Each row is a point. To make a cloud, some directions were put in groups of two or more. Within a group, all points are equally far from the middle, so they leave a hole (a ring in 2 directions, a hollow ball in 3). The other directions are filled evenly. Then the cloud was stretched, turned, moved and blurred a little. Count the holes, and give their numbers of directions, smallest first.

Cloud (13 x 2):
0.018,0.453
-0.103,-0.100
-0.137,0.007
0.039,-0.186
-0.229,0.001
0.117,0.049
0.337,0.151
-0.301,0.072
0.081,0.130
-0.492,0.111
-0.267,0.170
0.343,0.049
-0.130,0.286
Holes: 0

Cloud:
0.340,-0.190,0.046
-0.116,-0.327,0.130
-0.399,0.009,-0.111
0.001,0.028,0.344
0.333,0.122,-0.144
-0.104,0.261,0.011
0.012,-0.257,-0.114
-0.021,-0.324,0.058
-0.292,0.184,0.076
-0.073,0.227,0.159
0.340,0.068,-0.165
0.145,0.222,-0.157
0.131,0.268,-0.035
-0.393,-0.205,0.160
-0.388,-0.218,0.140
0.199,0.070,0.290
-0.352,-0.052,0.266
-0.110,-0.039,0.357
-0.012,-0.100,0.364
Holes: 1 (3)

Cloud, 31 rows:
0.109,-0.073,0.053,0.210
-0.150,0.247,0.252,0.116
-0.060,0.322,-0.058,0.101
-0.085,-0.248,0.324,-0.078
-0.327,-0.021,0.286,0.214
-0.214,-0.173,0.047,-0.265
-0.081,0.056,-0.375,-0.111
-0.164,-0.053,-0.123,-0.285
-0.364,-0.056,0.216,0.194
0.129,0.065,0.001,0.156
0.012,-0.192,-0.408,-0.081
-0.155,-0.234,-0.028,0.111
0.095,0.090,-0.281,-0.265
0.186,-0.299,0.064,0.084
-0.350,-0.034,0.337,0.151
-0.316,0.144,-0.344,0.078
0.242,0.087,-0.261,-0.205
0.168,-0.197,0.261,-0.077
0.183,0.015,-0.504,-0.143
-0.086,-0.028,0.208,0.200
-0.427,-0.073,0.376,-0.016
-0.238,-0.108,-0.013,0.352
0.348,0.050,-0.390,-0.070
-0.041,-0.322,-0.078,-0.112
0.074,0.105,-0.311,-0.223
0.066,-0.197,0.210,0.045
0.129,-0.004,-0.391,-0.242
0.035,0.055,0.321,-0.086
-0.184,0.244,0.417,-0.039
-0.223,0.292,0.414,-0.030
0.279,0.051,-0.345,-0.200
Holes: 1 (2)

Cloud:
0.105,-0.290,0.066,-0.188,-0.403,0.005
-0.162,-0.430,0.178,0.069,0.095,0.025
0.054,0.153,-0.045,-0.203,-0.242,0.071
-0.208,0.092,-0.123,-0.152,-0.025,-0.488
0.162,0.390,-0.035,-0.051,0.034,-0.020
0.128,0.171,-0.010,-0.126,0.136,0.268
-0.040,-0.231,-0.085,0.085,0.334,-0.164
-0.017,-0.076,0.145,-0.308,-0.297,-0.047
0.317,0.198,0.104,0.006,0.386,-0.037
0.200,-0.093,-0.076,0.261,0.356,0.014
-0.078,-0.163,0.187,0.225,0.617,-0.084
0.135,-0.007,-0.251,0.246,-0.071,-0.202
0.042,0.024,0.254,0.194,0.346,-0.233
-0.052,-0.484,-0.114,-0.221,-0.050,-0.101
0.189,-0.261,-0.075,-0.100,0.435,-0.060
0.226,0.014,0.064,-0.166,0.018,-0.193
0.216,-0.035,0.016,-0.111,-0.043,0.223
-0.144,0.133,0.385,-0.030,0.563,-0.140
0.071,-0.276,0.383,-0.173,0.489,-0.080
0.135,-0.244,0.020,0.218,0.109,0.426
-0.005,0.121,-0.261,-0.079,0.163,-0.430
-0.140,0.098,0.060,0.330,0.377,0.247
-0.267,-0.027,0.220,-0.032,-0.396,0.356
0.287,0.098,-0.238,-0.091,0.205,-0.088
-0.249,0.084,0.186,0.104,0.280,-0.257
0.204,0.265,-0.253,-0.047,-0.650,0.359
0.248,0.073,-0.369,0.211,-0.079,-0.255
-0.037,0.307,-0.273,0.050,-0.078,0.300
0.008,-0.147,0.223,-0.222,-0.260,-0.040
-0.247,0.103,0.005,-0.125,0.035,0.008
0.173,-0.116,-0.137,-0.241,-0.115,-0.051
0.174,0.227,0.092,0.087,-0.168,0.081
0.237,0.199,-0.352,-0.036,0.189,-0.311
0.125,0.006,0.289,-0.127,0.407,-0.053
0.061,-0.197,-0.091,0.063,0.458,-0.331
0.005,0.008,-0.064,-0.195,-0.027,0.475
-0.197,0.182,-0.070,-0.149,-0.242,-0.110
-0.081,-0.200,-0.175,0.101,-0.067,-0.110
0.172,-0.229,-0.056,-0.172,-0.038,0.311
-0.034,0.452,0.073,0.180,0.153,0.007
-0.328,-0.014,0.119,-0.022,0.354,0.036
0.243,-0.169,-0.027,-0.187,0.333,-0.299
-0.100,0.233,-0.168,0.200,0.010,-0.393
0.081,0.096,-0.133,-0.267,-0.413,-0.102
0.196,0.423,-0.153,-0.023,0.023,0.111
0.039,-0.056,0.327,0.191,0.502,0.094
0.220,0.236,0.012,-0.094,0.089,0.039
-0.325,-0.263,0.003,0.073,-0.256,0.033
0.091,-0.125,-0.048,-0.261,-0.346,0.235
-0.341,-0.023,0.248,0.029,0.153,0.226
Holes: 1 (3)
